Each wall is flat, endless, passes through zero and stands at right angles to its row. A trip goes straight from one point to another. List the walls that it crosses, first one first.
(in the rows, 128 means zero)

Walls:
(1): [117 135]
(2): [ 94 110]
(3): [125 144]
Trips:
[186 106] to [131 178] -> 3, 1
[161 115] to [173 132] -> none
[124 108] to [ 81 101] -> 1
[ 93 132] to [142 109] -> 3, 1, 2
[ 86 124] to [125 154] -> 2
[111 142] to [128 138] -> 2
[136 187] to [129 122] -> 1, 3, 2

Walls:
(1): [141 119 135 134 160 187 156 159 152]
(2): [140 126 139 126 139 145  98 123 159]
(3): [ 94 138 142  91 106 133 102 167 100]
(4): [133  94 147 140 146 125  77 179 110]
(5): [132 112  73 159 132 114  82 175 173]
(6): [134  76  57 162 122 159  99 114  80]
Trips:
[108 134 127 161  86 144 138 153 138] to [171 142 133 123 141 164 183 102  89] -> 5, 3
[153 131  91 136 124 151 170 131 116] to [117 129 150 104 134 123 114 135 102] -> 3, 4, 1, 6
[158 113 140 130 139 159 159 128  79] to [106 108  92 100 125 134 144 110  84] -> 4, 3, 1
[159 135  69 112  81 113 108 165 105] to [140 139  78 107 136 140 109 160 134] -> 1, 2
[120 140 130  79 149 137 117 159 148] to [175 150 147 181 131 113 129 145 112] -> 3, 2

Walls:
(1): [106 125  89 161 105 145 134 116 110 127 109 183  83 113 105 140 103 125
 146 203]
(2): [138  83 114 108 143 127 146 125 100  99 127  71 120 117 123  90 113 158
 159  91]
(3): [126 117 129 122 143 124 148  66 122 102  58 106 134 115 138 137 144 138
 153 148]
(4): [156  68 155 161 116 119  76 115 160 151 161 161 139 137 143 171 109 109
 128 132]
Trips:
[123 120 113 175 128 124 118 136 149 126 115 153  86 124 119 184 129 130
 136 149] to [148 165 172 112 152 156  51 151 146  81 123 141  92 120 138 143  61 105
 142 115] -> 3, 1
[155 141 134  67 125 159 120 158  95 141 119 152 155 123 126  95 114 160
 114 164] to [147 105 140 151 137 108 107 163 106  94 152 128  81 149 121 149 153 107
 111 137] -> 2, 4
[140 100 165 157  73 167 173 141 121  96 118 109 193 126 132 108 144 155
 178 103] to [153  92 129 124 140 141 142 122 131 134 118 118 104 144  97 155  79 114
 150 141] -> 4, 1
[139 127 122 140 149 189  68 134 128  98 148 147 125 104 144 145 130  97
 168 148] to [165  77 112 178 153 125 144 104 146 139 102 103 104 112 115 131 117 138
 129 108] -> 3, 2
[171 135  87 120 127 121 143 135  62 151 141 122 119 141 195  48 149  95
 121 100] to [103  91 113 132 174 138 105 162 169 123  96  98  85 118 115 119 145 141
 176 103] -> 3
[100 105  77 114 117 138 124 165 168 108 136 116 104 120 120 108 121 165
 138  64] to [ 93 170 123 150  96 143 113 136 138 105  73  67 117 153 109 131 164 128
 158 177] -> 3, 1, 2
[147  65 152 142 123 157 147 125  86 124 133 113 129 142 131 135 142 181
 152 145] to [198 118 117  96 136 115 127 135 176 151  91 139  89 103 138 142 161 116
 120 100] -> 1, 2
